Every row gives one point. Each copy is the shape, with its points in the same order, stretched, turned, moved and blurred by noise. Some copies are also mirrored. Which?

Shape, 8 rows:
0: -0.23  0.19 -0.25
1: -0.24  0.17 -0.20
2: -0.30 -0.07 -0.15
3:  0.49 -0.22  0.46
4:  0.53 -0.29  0.20
5: -0.28  0.19 -0.13
6: -0.31 -0.06  0.04
7:  0.14  0.07  0.40
Copy 1:
0: -0.41  0.02  0.08
1: -0.41  0.10  0.06
2: -0.31  0.23  0.29
3:  0.68  0.27 -0.22
4:  0.63 -0.04 -0.07
5: -0.40  0.18  0.07
6: -0.23  0.34  0.17
7:  0.19  0.39 -0.27
Copy 1 is: only turned
Copy 2 (8 x 3):
0:  0.19  0.23 -0.22
1:  0.20  0.19 -0.26
2:  0.19  0.00 -0.25
3: -0.51 -0.36  0.28
4: -0.22 -0.30  0.40
5:  0.18  0.18 -0.34
6:  0.00 -0.08 -0.39
7: -0.37 -0.16 -0.10
Copy 2 is: only turned
Copy 3 (8 x 3):
0:  0.14  0.39 -0.13
1:  0.04  0.35 -0.14
2: -0.12  0.30 -0.09
3:  0.20 -0.72  0.21
4:  0.25 -0.62 -0.07
5:  0.01  0.32  0.00
6: -0.19  0.20  0.10
7:  0.10 -0.26  0.33
Copy 3 is: only turned
Copy 4, 8 rows:
0: -0.12  0.21 -0.28
1: -0.14  0.25 -0.24
2:  0.05  0.28 -0.04
3: -0.16 -0.77  0.20
4:  0.06 -0.63  0.13
5: -0.13  0.24 -0.24
6: -0.04  0.12  0.08
7: -0.38 -0.40  0.09
Copy 4 is: mirrored

Shape, 10 rows:
0:  0.46 -0.39 -0.18  0.17 -0.44  0.28
1:  0.28  0.02 -0.30 -0.20 -0.05 -0.07
2: -0.33 -0.27  0.04  0.11 -0.21 -0.35
3: -0.30 -0.14  0.21 -0.17 -0.05  0.16
4:  0.07  0.13  0.03 -0.20  0.08  0.05
5: -0.17  0.24 -0.48  0.13 -0.01  0.39
6: -0.30  0.04 -0.51 -0.36 -0.43 -0.29
7:  0.19  0.24  0.09 -0.46  0.29  0.04
8:  0.09 -0.12 -0.50  0.32  0.25 -0.21
9:  0.20 -0.42  0.17 -0.42 -0.18  0.21
Copy 1:
0:  0.25  0.25 -0.60  0.02 -0.51 -0.53
1:  0.16  0.07 -0.12 -0.36  0.02 -0.40
2: -0.26 -0.21 -0.26  0.38  0.13 -0.20
3: -0.10  0.03 -0.21  0.05  0.02  0.31
4:  0.00 -0.02  0.02 -0.32 -0.05  0.01
5:  0.50  0.28  0.35  0.13  0.04 -0.13
6: -0.10  0.34 -0.14  0.03  0.54 -0.53
7:  0.00 -0.07  0.12 -0.71  0.04  0.15
8:  0.45 -0.40  0.16  0.10  0.10 -0.47
9: -0.01  0.14 -0.69 -0.38 -0.14  0.06
Copy 1 is: only turned
Copy 2:
0: -0.66  0.65  0.05  0.25  0.17  0.10
1: -0.11  0.20 -0.25 -0.04  0.31 -0.16
2: -0.11 -0.15  0.34  0.28 -0.11 -0.26
3: -0.26 -0.25 -0.01 -0.04 -0.17  0.29
4:  0.00  0.02 -0.21 -0.12  0.13  0.16
5: -0.38  0.13  0.22 -0.71  0.27  0.04
6: -0.26 -0.49  0.11  0.04  0.45 -0.49
7:  0.18 -0.07 -0.57 -0.22  0.17  0.22
8: -0.04  0.50  0.07 -0.34  0.02 -0.50
9: -0.47 -0.01 -0.43  0.31 -0.10  0.28
Copy 2 is: mirrored
Copy 3 (10 x 6):
0:  0.44 -0.09 -0.11  0.09  0.12 -0.65
1:  0.40 -0.21 -0.25  0.24  0.26 -0.20
2:  0.24  0.39 -0.04 -0.14  0.05 -0.11
3: -0.22 -0.04 -0.04 -0.02  0.05 -0.14
4:  0.03 -0.21 -0.10  0.15  0.10 -0.01
5:  0.09  0.25 -0.41  0.32 -0.38 -0.11
6:  0.28  0.45 -0.19  0.46  0.21 -0.07
7: -0.10 -0.58 -0.14  0.21  0.34  0.17
8:  0.64  0.17 -0.73 -0.03 -0.12 -0.18
9: -0.17 -0.40 -0.02  0.08  0.52 -0.38
Copy 3 is: mirrored
Copy 4:
0: -0.01  0.60  0.25  0.37  0.60 -0.08
1: -0.21  0.26  0.15  0.37  0.06  0.04
2:  0.21 -0.22  0.17 -0.04  0.37  0.33
3:  0.32 -0.01 -0.19 -0.41  0.06  0.08
4: -0.12 -0.01 -0.07  0.00 -0.11 -0.14
5:  0.00  0.39  0.43 -0.18 -0.09  0.19
6:  0.37  0.14  0.19  0.38 -0.04  0.47
7: -0.27 -0.08 -0.33 -0.01 -0.36 -0.19
8: -0.50 -0.03  0.41  0.04  0.36  0.36
9:  0.19  0.31 -0.39  0.00  0.33 -0.01
Copy 4 is: only turned
